Each row of a before or after table is a point. The points were changed in one or more steps. Then noise was added and the rows were shuffled. The steps act on columns, c1 being the first. What was done? A step turns or swaps two columns, mirrors them in a line or flattens them onto one, adds a multiple of one to another, or multiplies or shifts one. Angles are multiples of 10 degrees, from the lower column toward the higher: turns from -170 to 170, lines from 10 to 170 but not 90. Use the fewest steps. Two steps may share a column if one is a turn and the other turns, adds or multiplies; they go together, in the order done. Otherwise the lowest column goes first.
In the rows, 128 means zero.

Before (8 x 3)
[[145 134 140]
 [181 179 160]
 [117  97 119]
 [114 136 119]
 [119 117 136]
 [ 96 127 127]
 [152 157  73]
 [ 77 115  92]]
After (8 x 3)
[[114 121 122]
 [153 100  89]
 [ 95 130 128]
 [183  75 152]
 [ 76 141 107]
 [116 159 120]
 [119 142 134]
 [144 124 135]]
Steps: multiply c2 by -1; multiply c3 by 0.7

Before (8 x 9)
[[116  87  95 134 129 187 130 120 131]
 [150 185 121 115  86 109 133 144 127]
 [127 194 136 108 157 112 143 109 170]
 [163  91 126 138 163 120 145  95 131]
 [103 152 109 145 141  81 146 147 157]
 [180 180 113 129 138 108  83 121 171]
 [107 132  94  99 137 158 151 159  77]
 [148 138  90  73  92 116 139 131 160]]
After (8 x 9)
[[180 132 112 128 137 108  83 112 171]
 [149 127 122 113  87 110 132 133 127]
 [117 129  95 136 129 188 130 128 131]
 [162 132 128 138 162 120 145 101 131]
 [103 124 109 144 142  81 147 141 156]
 [147 128  88  73  92 116 139 130 160]
 [107 124  95 100 136 158 151 158  76]
 [127 133 136 107 157 113 144  97 171]]
Steps: flatten c2 and c8 onto the line at 100 degrees

Before (13 x 18)
[[191 101 148 139 150 116  93  91 158  91 124  92 138 130 112  91 172 121]
 [129 173 152 170 124 143 140 127 180 133 112 147 104 152 100 128 133 148]
 [111 127 120  90 135 114 158 156 142 149 168 123  76 127 162 177 111 109]
 [168 141 125 113 169  89 148 117 160 145 181 130  85 140 159 139  89 121]
 [167 137 131 136 108 123 136  99 155 113  93 163 143 140 127  80 163 142]
 [170 143 143 181 106 108 112 105 142 102 126 152 137 160 132 137 161 145]
 [169 128 154 145 157 115  95 102 105 136 127 125 153 130 112  94 143 114]
 [132 186  94 150 101 162 110 120 173 132 135 149 117 168 130 130 129 127]
 [ 95 150 101 135 182 110 146 163 155 151 153 115  70 151 198 139 105 124]
 [106 163 120 118 141  79 124 157 181 148 152 131 108 191 137 137 112 123]
 [155 166 176 105 173 101  96 113 133  89 154 108 127  94 160  82 167 110]
 [183 130 122 145 142  96  88 118 142  90 111 142 138  94 103 107 142 137]
 [127 188 109 139 123 114 166 148 158 134 137  96 126 158 146 137 110 140]]
After (13 x 18)
[[155 165 177 105  83 164  96 114 133 132 132  88 127  95 152  81 167 109]
 [106 162 121 118 116 178 125 156 181 130 150 110 108 190 141 137 112 124]
 [182 130 123 144 114 136  86 118 142 122 162 123 137  93  97 107 142 137]
 [168 128 154 145 100 137  96 103 105 126 138 106 151 131 114  95 143 115]
 [130 185  94 152 154 110 110 121 173 128  99 129 116 167 132 132 129 127]
 [110 127 120  90 122 167 159 156 141 134 113 101  76 128 165 177 111 110]
 [191 102 149 138 108 132  94  90 158 124 141  72 138 130 107  91 173 120]
 [167 136 131 136 150 103 136  99 156 127 155 144 144 140 124  80 164 142]
 [171 143 144 181 150 140 110 105 142 127 145 132 136 159 128 138 162 145]
 [131 173 151 171 132 107 141 128 180 124 127 127 104 152 102 127 132 149]
 [127 187 109 138 133 143 166 149 158 133 132  77 127 158 147 137 110 141]
 [168 141 124 113  86 193 148 117 160 132 123 109  85 141 162 139  90 121]
 [ 95 150 102 135  74 158 146 163 156 141 124  96  69 151 199 138 104 125]]
Steps: multiply c5 by -1; turn c6 and c11 by -130 degrees; flatten c10 and c15 onto the line at 80 degrees; shift c12 by -20

Before (10 x 48)
[[122 148 115 155 142 102 152 122 158 167 125 125 109 145 113 160 124 136
   85 118 162 138 134 133  98 168 126 144 114 173 100 104 146  97 149 133
   96  98 141 143 138 101 138 149 137 145 131 135]
 [118  99 166 150 119 130 137 172 143 150 121 105 149 141 112 125 114  73
  123 144 131 113 142  78  78  89 151 159 103 160  91 113 107 109 107 138
  171  92 154 128 121 102 123 117 120 161 143 137]
 [162 142 121  97  87 144 148 157 173 124 169 120  92 122 114 101 116 133
  148 108 151 188 119 121 108 133 156  80 118 164 136 128 172  98 153 109
  128 159 110 128  85 161 139 134 138 122  86  74]
 [ 91  90 159 120  91 134 129 130 153 149 121 108 100  88  76 134  83 114
   93 186  81 103  95 149 160 139 108 152 122 150 138 143 151 159 125 128
   84 138  80 144 140 160 155 148 160  91 134 144]
 [ 90 149 147 125 124  95 150 124 119 166 147 107 146 103 159 155 147 111
  168 162  91 131 110 157 151 115 173 119  90 158 105 115 136 115 164  92
  121 175 142  82 166 158 136 145 143 150 148 135]
 [161  93 136  93 112 144 123 151 121 153 139 153 133 113 155 147  93  91
  124 168  92 159 148  91  89  86 168 131 142 102 153  70 175 178 134  91
  128 165  92  98 115 127 161  84 119  76 122  83]
 [134  98 146 140 104 127 132 161 137 157 165 186 170 156  92 170 107 101
  138 127 125 150 119 161  82 132 143 114 160 106 104  84 152 112 137 105
  151 110 125  95  88 111 115 120 166  99 102 136]
 [135 154 115 166 151  98  77 141 163 151 126 127 149 155 160  99 143 144
  107 169  91 174 174 148 115 120 117  97 157  98 120  62 110  99  85 173
  127 140 124 103 132 107 181 122 144 141 112 114]
 [ 75 101  78 116 102 105 103 128 139 131 130 145 103 114 123 141 145 118
  133 158 110 185 153  99 120  98 125  89 101 143 164 149 109 180 122 146
  120 135 135 137 151 116 152 150 128 118 151 140]
 [137 166 102 154 112 147 115 206 172  88 157 145 123 110 116 164 153 159
  156 133 121 121 122 153  80 103 161 105 133 168 147 145 114 180 146 109
  112 155 152 150  86 110  97 147 121 111  83 130]]
After (10 x 48)
[[143  93 118 120  92 133 129 129 153 149 123 109  98  89  75 136  82 116
   93 182  83 105  97 147 159 139 158 156 117 149 136 142 129 157 158 130
   86 140  78 146 138 161 154 149 160  90 133 146]
 [171 147 149 153 139  99 153 122 161 165 126 125 109 147 111 158 125 138
   83 120 162 141 132 134  98 167 145 143 107 175  95 103 120 100 120 130
   94  97 139 141 135  99 137 149 136 142 130 136]
 [168  98  99 149 119 131 136 172 144 152 118 104 152 142 116 126 117  78
  123 143 129 113 141  81  77  87  97 161  96 165  88 114 121 108 161 135
  166  90 152 126 121 105 124 116 120 161 140 139]
 [188  95 138 136 101 127 132 161 141 155 162 183 171 156  93 171 109 100
  135 129 123 154 119 162  82 132 135 111 169 105 109  85 101 112 149 104
  151 110 125  96  86 110 117 119 165 101 101 136]
 [215 142 154  95  88 144 146 158 171 125 169 119  91 119 116 100 115 134
  148 108 153 187 119 121 109 136 145  80 115 166 138 131  79  96 125 108
  129 159 108 127  85 158 137 135 133 123  86  75]
 [186 158  86 164 154  98  74 140 163 153 128 129 146 156 160 102 143 146
  106 168  93 173 173 146 114 117 121  97 166  98 118  62 150  99 106 174
  127 141 125  99 133 107 181 121 146 143 116 114]
 [187 167 150 155 114 149 114 206 171  89 158 148 124 112 115 165 152 157
  158 133 123 121 122 154  81 104  95 104 133 169 148 144 109 183 106 107
  110 158 153 151  85 113  98 147 121 110  81 126]
 [136 151 162 128 125  99 152 121 120 168 149 105 144 106 157 156 146 111
  167 162  91 134 111 157 151 113 105 121  77 160 107 113  89 114 155  93
  121 175 142  82 165 158 135 144 141 151 148 140]
 [124 100 131 108 104 105 102 134 138 134 136 141 105 114 126 139 143 117
  130 156 111 185 151  99 116  96 115  89  92 142 164 149 141 183  78 149
  122 135 134 135 152 114 152 152 128 120 152 138]
 [213  92 131  95 114 144 123 151 123 153 142 153 136 113 158 146  94  93
  122 164  91 163 148  91  89  87 138 129 144 103 151  68  68 176 139  90
  129 163  93  97 115 127 161  82 118  72 123  84]]
Steps: shift c1 by 50; mirror c3 and c35 in the line at 50 degrees; turn c27 and c33 by -130 degrees; multiply c29 by 1.3

Before (10 x 64)
[[142 131  93 131 162 140 129 146 133 124 129 115 163 113 116 100 161 133
  174 156 159 162 139 120 109 142 153 111 110 157 116 125 172 130 154 104
  124 139 103 138 123 126 136 160 138 121 132 147  76 136 117 166 174  96
  124  76 138 176 163 128 152 163  88 177]
 [161 112 159 106  82 170 117  89 101  94 180 161 104 130 115 146 110 139
  124  71 116 123  93 127 128 125 145 164 142  77 125 136 142 187  86  83
  136  76  89  89 152 144 141 119 119 123 183 150 159 135 137 109 146 160
  118  85 130 127 154 134 140  80 205 138]
 [109 168 122 156 151 128  84 120  99 128  94 133 109 198 145 143 119 131
  117 158  90 144 104 110 161 131 151 114  89 100 165 174 132 127  73 118
  124 120 109 108 150  88 109  92 132 110 112 110 140 155 118 104 142 146
  149 195 162  95 118 116  75  88 107 115]
 [152 149 134 178  81 129 139 139 144 127 126 168 150 141  86 145 169 108
  162 149 120 123 134 122  97 115 131 111 137 160 103 130 126 119 154 136
  135  99 140 117 108 130 133 161 143 140 129 100  68 132 161 164 129 100
  107  84 139 183 146 133 134 171  94 154]
 [122 109 120 125 104 186 117  63 117 125 191 134 136 111 125 140 124 147
  114  78 108 112  81 166 149  92 152 132 158  56 141 126 142 161 114 102
   88 122  60  93 149 141 147 107  88 110 138 165 117 134 139 128 148 131
  154  99 126  99 159 151 150  70 213 128]
 [128 132  89 185 109 100 120 171 148 147 100 145 174 126 120 131 161 125
  178 156 140 128 139 115 138 156 124 133 138 174 108  88 162 140 142 116
  131 112 155 113 136 117 149 132 120 118 126 105  62 123 122 178 146 126
  107 114 114 158 162 163 123 153 109 152]
 [159 164 158 129 130 140  92 100 117 110  78 142 118 144 184 142 142 138
  130 169 107 119 121  98 166 127 144 128 105 130 171 154 127 109  77 131
  111  99 119 113 154  63  90 133 154 119 124  88 151 120  88 118 162 153
  143 182 154  68  80 135 107 125 101 121]
 [137 102 108 156  71 110 121 128 172 126 111 111 132 127 105 112 177 131
  163 153 163 147 121 122 109 153 119 114 113 158 102 122 120 127 153  88
  131 120 154 136 117 141 140 150 101 161  93 134  80 119 150 152 156  86
   86  90 120 145 157 131 123 175 100 142]
 [149 138 144 163  71 147 154 141 131 153 141 148 149 114 102 133 159 129
  163 154 150 150 152  97 123 148  94  84 135 145 112 110 148 116 142 110
  166 123 141 119  90 156 142 162 135 133 111 121 104 157 151 129 125 123
  140  85 129 155 158 158 128 144 119 178]
 [153 126 162 129 135 135  87 114 109 173  64 102 104 182 196 164 138 116
  125 139  99 141 128 120 126 129 159 151 110  99 161 160  87 146  88 143
  125 120 110 162 161 110 124 130 129 130 130  92 155 126 102  97 128 122
  138 159 147  85 132 109 114  88 130 126]]
After (10 x 64)
[[136 103 110 157  73 110 122 129 171 126 111 113 100 126 104 113 174 132
  155 154 164 147 120 121 110 153 117 115 114 159 102 121 116 127 153  90
  131 121 154 136 115 139 141 151 172 143  91 135  80 119 149 152 157  86
   85  87 120 144 159 132 121 174 100 142]
 [155 150 133 179  81 129 138 142 145 127 126 167 125 139  88 147 169 109
   94 147 121 123 134 121  96 113 132 109 137 159 103 129 127 118 154 136
  133  98 140 118 110 128 131 160 150 153 130 101  67 131 159 164 129  98
  108  84 139 182 147 133 134 171  93 155]
 [123 109 120 126 102 186 119  62 117 126 190 134 147 109 125 139 125 147
  154  78 108 114  83 168 150  91 153 131 157  56 141 124 148 161 113 104
   89 123  58  95 149 143 146 105 136 130 138 166 116 135 139 125 148 132
  154 101 126 100 161 154 150  71 213 128]
 [141 131  90 130 162 140 130 145 131 122 128 115 146 111 117  99 161 132
  132 154 158 161 140 120 108 141 152 112 110 157 116 124 186 130 154 106
  126 139 104 136 123 126 136 160 162 159 130 147  75 137 118 167 173  95
  126  76 138 178 163 129 152 164  91 177]
 [160 164 158 130 127 139  91  99 119 108  78 141 132 144 181 141 142 140
   97 169 107 117 122  98 166 127 144 129 106 130 172 153 128 108  77 132
  111  99 120 114 154  64  91 132 116 116 123  88 149 121  88 118 163 154
  142 181 153  68  80 135 108 127 100 121]
 [161 110 158 105  81 169 117  87 101  92 181 163 123 130 117 145 109 140
  133  70 115 124  95 127 128 124 143 163 144  77 124 136 146 186  84  82
  137  76  89  89 152 145 142 120 129 104 183 149 158 134 138 110 145 158
  116  84 130 126 156 135 140  81 206 135]
 [109 169 123 156 151 128  86 121  98 126  94 131 140 199 146 144 118 132
  148 158  91 145 104 108 159 132 151 112  91 100 165 174 133 127  74 119
  123 122 110 107 151  86 110  92 118 103 111 107 139 156 117 104 142 145
  150 197 161  94 119 116  73  89 107 115]
 [129 131  87 185 108  98 120 171 148 147 100 146 154 124 120 131 163 125
  109 155 142 127 139 114 138 158 125 131 140 173 106  88 172 140 144 115
  131 111 154 113 137 119 150 131 175 168 126 107  61 122 121 178 146 126
  108 113 113 157 161 163 123 152 111 153]
 [149 140 145 164  69 147 155 141 130 154 142 148 131 113 101 133 160 128
  127 153 148 149 152  99 122 148  96  85 132 145 113 111 153 117 142 111
  168 124 140 118  90 155 141 163 156 149 111 118 104 156 150 128 125 121
  141  88 130 155 158 158 129 144 119 177]
 [155 125 161 128 134 131  87 117 110 173  65 102 120 185 195 164 138 115
  141 140  97 140 129 120 125 129 159 152 108 100 161 163  75 148  89 144
  124 117 110 163 160 109 123 130 126 106 132  90 155 126 101  96 129 121
  138 156 146  86 135 110 117  87 131 127]]
Steps: turn c13 and c46 by 70 degrees; turn c19 and c45 by 120 degrees; add 1 times c22 to c19; multiply c33 by 1.3

Before (10 x 64)
[[128 150 110 166 151 101 127  97 111 153 107 128 128 168 152 124  88 119
  111 137 144  97 135 101 134 162 153 116 124 192 115 106 119 179 164 107
  129 173 163 138 165  98 173 113 166 100 108 116 129 148 122  85 142 179
   97 109 153 110 130 150 118 148 118 108]
 [132 111 123 121 137 121  85 116 158 160 152 109 135 104  96  98 136 109
   74 122 135 128 107 138 159 163 170 143 110 192  79 127 145 109 127 118
  154 137 179 145 140 127 111 118  89  80 121 103 137  87 109 140 114 185
  127 173 105 108 117 190  99 118  81 162]
 [135 127 135  91 108 129 145  80  90 116  97 128 177 158 104 133 154 151
   81  98 166 155 168 129 108  94  89 107  56 110 101 118 108 135 160  95
  103 169 131  83 103 124 143 125 117 142 114 108 138  95 150  95 179  99
  140 131 146 124 137 168  87 128 147 153]
 [179  89 140 138 156 139 140 139 155 166 115 114 160 108 172 132 121 135
  147 102 175 132 114 125 125  91 154 124 105 151 163 147 169 114 155 158
  170 145 105 120 139 144 131 113 135 120  91 152 149 100 133 156 151 131
  101 134 125 108 135 148 138 156 116 165]
 [138 131 160 148 143 139 156  82 165  94  85 122 170 163 160 129 154 120
  122 164 130 123  96 111 128  93 107 152  47 117 153 179 115 103 100 115
  155 119 144 143  88 145 135 131 127 129 139 166 162 115 103 162 151 162
  128 125 132 162  96 108 102  95 130 105]
 [158  96 136 108 108 109 168 117 142 113 112 171 140 118 168 133  89  90
  126 120 118 155 142 172 137 122 104 113 126 181  82 103 102 114 176 161
  157  91 131 135  91 110 129 165 116  84 156 100 120  93 139 144 111 105
  181 111 158 121 105 147 161 116 141 157]
 [115  87 169 153 192  91 134 147 134 107 145 168 113  93 152 123 139 169
  133  91 115 100 133 172 113 103 157 147 110 109 101 174 153 183 109 105
  126 113 143  92 163  99 132 136  99  89  86 177 115 140 146 162 105 169
  161 155 131 132 128 154 130 114 124 130]
 [134 150  96 154 154 143 117 151 131 148 111 134 106 100  94  85  97 100
  111 113 101  94 107 102 129  97 105 109 106 174 152 168 116 160  99 126
  175 147 167 128 112 166 117 114  89 129 103 156 124 113  85 137 172 176
   99 159  97 134 148 103 108 154 130 124]
 [157  75 136  87 172 134 144 157 100  86  79 171 146 162 108 150 119 141
  134 115 139 102 152 134 143 165 144 111  87 119 143 124  87 164 154  91
  108 120 134 114 117 159 168 128 124 138  90 143 133  99 136 144 164 111
  135 109  99 135 139 147 149 107  81 123]
 [127 120 102 120 157  96 107 125 124 122  79 100 139 104 100 100 151 164
  131  93 116 136 123 149 129  99  99 134  75 160 166 126 159 155 173 138
  104 121  91 104  87 147  95 164 141 101  76 100 180  85 136 114 173 174
  166 114  84 181 159 143 146 141 125 121]]
After (10 x 64)
[[118  85 158 150 194  86 137 148 131 108 145 163 111  94 149 124 138 170
  129  87 117  97 131 172 115 104 163 148 108 112 104 175 155 187 109 101
  124 113 140  94 164 100 130 140 103  89  84 177 115 133 146 169 114 169
  164 154 134 130 107 150 129 113 126 131]
 [142 133 160 147 146 138 158  85 164  92  87 122 169 163 160 130 158 118
  123 164 129 124 100 109 129  90 100 153  46 118 150 174 114 102  96 128
  157 122 141 144  84 144 136 131 152 128 136 168 161 117 103 162 124 163
  128 127 133 163 103 112 106 129 130 103]
 [134 151 134 152 153 141 114 152 131 149 111 137 106  98  93 100  97 103
  115 113  98  90 108 104 128  96 104 109 106 174 146 169 115 158  94 144
  172 150 168 131 110 166 119 117  85 131 106 155 121 110  85  94 136 176
   95 159  92 137 120 102 108 161 128 123]
 [180  91 152 135 153 135 140 138 151 162 116 120 158 110 173 129 118 135
  149 103 172 129 111 122 123  93 147 123 103 149 168 150 173 115 154 160
  171 147 107 118 137 141 135 112 128 123  90 152 149 102 132 139 150 131
  101 134 123 112 139 147 138  97 117 166]
 [128 114 112 123 156  96 110 124 126 122  80 102 139 103 101 107 150 165
  130  90 111 137 124 143 126 100  91 133  71 164 162 129 160 157 173 158
  106 120  93 106  92 145  95 164 118  95  71 102 180  86 135 104 149 177
  166 111  84 183 163 138 147 153 127 118]
 [133 125  93  91 108 129 141  80  90 117  92 129 169 159 102 128 151 150
   80  98 167 155 161 134 113  95  97 111  58 108 100 115 109 133 159 121
  101 170 133  79 109 128 144 125 112 142 116 102 135  97 147 131 128  99
  140 132 146 124 130 164  88  93 150 153]
 [127 149  83 170 152  98 128  97 110 156 108 127 130 168 156 123  88 122
  111 140 145  95 131  97 132 163 155 116 122 192 119 107 118 180 166 121
  132 169 164 141 164  97 176 111 157 105 108 118 132 151 124 109 122 180
   97 105 149 109 155 153 121 181 119 111]
 [135 111 143 122 137 117  85 110 153 157 150 110 137 106  99 105 137 110
   72 121 134 127 107 141 156 166 177 140 109 193  89 130 145 108 129 115
  153 138 177 144 139 125 112 119 105  81 115 102 136  88 108 121 121 184
  124 177 108 106  93 194 103  68  77 161]
 [151  78 145  88 171 134 143 154  99  89  76 172 150 160 109 146 116 138
  136 117 138 102 154 137 144 167 148 111  93 122 147 125  90 166 153 115
  105 121 133 117 116 161 167 126 119 139  91 147 136 102 136 133 121 108
  137 109 101 137 133 147 152 115  85 121]
 [161  91 146 109 107 109 169 119 140 117 108 174 135 121 172 127  89  91
  124 116 116 154 138 170 138 120 108 116 126 176  79 106  98 114 174 146
  158  92 131 135  88 112 130 165 127  79 158  98 119  97 139 135 135 101
  182 110 157 118 105 150 162  69 137 156]]
Steps: swap c3 and c52; multiply c16 by 0.7; turn c27 and c31 by 10 degrees; flatten c36 and c53 onto the line at 30 degrees; turn c45 and c59 by 40 degrees; add -1.5 times c64 to c62

Before (8 x 64)
[[134  95  87  93 139 115 168 135  87 149 157 106  67 102 147 118 165 101
   99 159 102 139  97 166 115 124 119  98 113 149 116  87 141  82 133 147
  137  96 132 183 180  69 141 150 164 104 146 147 143 134 113 137 159 128
  161  86 118 147 128 141 153 121  92 118]
 [142 125 103  76 170 118 171 138 109 179 150 101  94 112 161 104 131 118
  101 127 108 143 124 142 148 130  94  85 118 133 134 102 109  69 154 167
  124 118 134 165 139  82 124 159 175  82 114 134 140 107 120 143 142 145
  152 104 103 146 117 153 171 118 106 121]
 [139 172 133  74 166  68 171 111 119 143 168 116 139 110 136 107 124 176
  162  69 109 112 173 143 159 122  98 171 184 147 183 133 120 144 147 141
  118 150 139 195 125 109 180 147 141 105 126 141  92 138 168 119 146 164
  126 165 125 133 139 159 116 163 109 136]
 [182 112 124 133 105 130 144 105 121 147 117 139  85 116 151 132 175 103
  106 135 133 126 119 128 125 126 129 111  85 116 102 135 138 118 156 136
  146 145 129 129 110 103  71  92 179 129 157 133 154 112 104 111 140 127
  137  85 121 136 113 108 178 141 114 155]
 [179 145 143 116 137 123 119 104 120 117 120 144 105 148 114 155 141 134
  139 134 123 129 116  83 109 116 146 137 132 128 114 138 176 145 138  99
  153 123 105 108  92 122  83  77 129 158 145 116 117  93 103  91  93  66
   98 118 137 137  74 121 164 125 167 132]
 [191 102 101 108 111 129 146 130 125 156 138 115 114 131 149 126 180  97
  118 140 112 131 113 151 110 110 154 115 119 120 102 151 133 112 182 142
  164 170 103 137 124 109  90 110 132 111 153 150 159 108 115 105 166  94
  139 104 127 150 121 100 159 109 134 156]
 [123 120 148 128 136 100  87  92 116  93 149 141 143 145  90 182 119 121
  136 120 129 111 103  76 127 177 153 120 148 100 102 145 165 160  96  91
  161 113 119 138  65 159 106 111 130 157 143  57 110  80 129  56  69  80
  101 106 152 124  61 123 118 132 132  84]
 [106 126 152 128 170  53 130 119 143 116 190  95 132 126  75 136  91 165
  135 113  95 123 163 107 171 152 149 130 132 163 128 136 139 149 160 109
  103 123 145 160 145 122 164 138 129 150 166  96 108 111 164  81 141 107
   95 128 129 133  78 175 119 133 139 114]]
After (8 x 64)
[[179 145 142 116 137  89 100 104 120 114 120 144 106 147 114 155 142 134
  140 135 123 130 116  84 109 136 146 137 132 128 114 137 176 145 138  99
  153 124 106 108  92 123 103  77 129 158 144 116 117  93 104  90  93  74
   98 118 137 137  74 120 163 125 167 132]
 [123 121 148 128 137 122  76  91 116 102 148 141 142 146  90 181 119 121
  136 120 129 111 103  76 127 188 153 121 149  99 102 145 165 160  96  92
  161 114 119 138  66 159 136 111 130 157 143  57 110  80 128  56  69 102
  101 106 152 124  61 123 118 132 132  84]
 [134  95  86  93 138 128 137 135  87 148 158 106  67 102 148 117 165 101
   99 159 102 139  97 165 115 124 118  98 113 149 115  87 141  82 133 147
  137  95 131 182 180  70 146 150 165 105 146 147 141 133 113 138 160 122
  162  86 117 147 127 141 153 121  93 118]
 [139 172 133  74 166 126 213 111 119 138 168 116 140 110 136 106 124 175
  162  69 109 112 173 143 160 122  98 171 184 147 183 134 120 145 148 141
  117 150 139 196 125 109 208 147 141 105 126 140  93 139 168 119 147 120
  126 165 126 133 138 159 115 163 110 136]
 [142 125 103  77 169 121 150 138 109 171 150 101  94 112 161 104 131 118
  101 127 108 143 125 143 147 134  93  85 118 133 134 102 110  69 154 168
  123 118 134 165 139  82 133 159 175  82 114 134 140 107 120 144 142 134
  152 105 103 146 116 153 171 118 105 121]
 [191 102 100 108 111  95 117 130 125 139 138 116 114 130 150 126 180  97
  118 141 112 131 114 150 109 127 154 115 119 121 102 151 134 112 183 142
  164 170 104 137 124 109 103 109 132 111 153 151 159 108 115 105 166  94
  139 104 128 150 121 100 159 109 134 156]
 [106 126 152 127 169 122 125 120 143 106 189  94 131 126  75 136  92 164
  135 114  95 123 163 108 171 159 149 129 132 162 128 135 139 149 160 109
  103 123 145 160 146 123 208 138 129 150 166  96 108 111 164  81 141 106
   96 128 129 133  78 175 119 133 139 114]
 [183 111 124 133 106  90 122 105 121 138 117 140  86 116 150 133 175 103
  106 135 133 126 119 128 125 148 129 112  85 116 101 134 138 119 156 137
  147 144 129 130 110 104  91  93 178 130 156 134 154 112 104 111 140 130
  137  85 120 136 113 109 177 140 114 155]]
Steps: turn c6 and c43 by -50 degrees; turn c6 and c26 by -30 degrees; add 1 times c19 to c7; turn c7 and c54 by -30 degrees; add -0.3 times c35 to c10
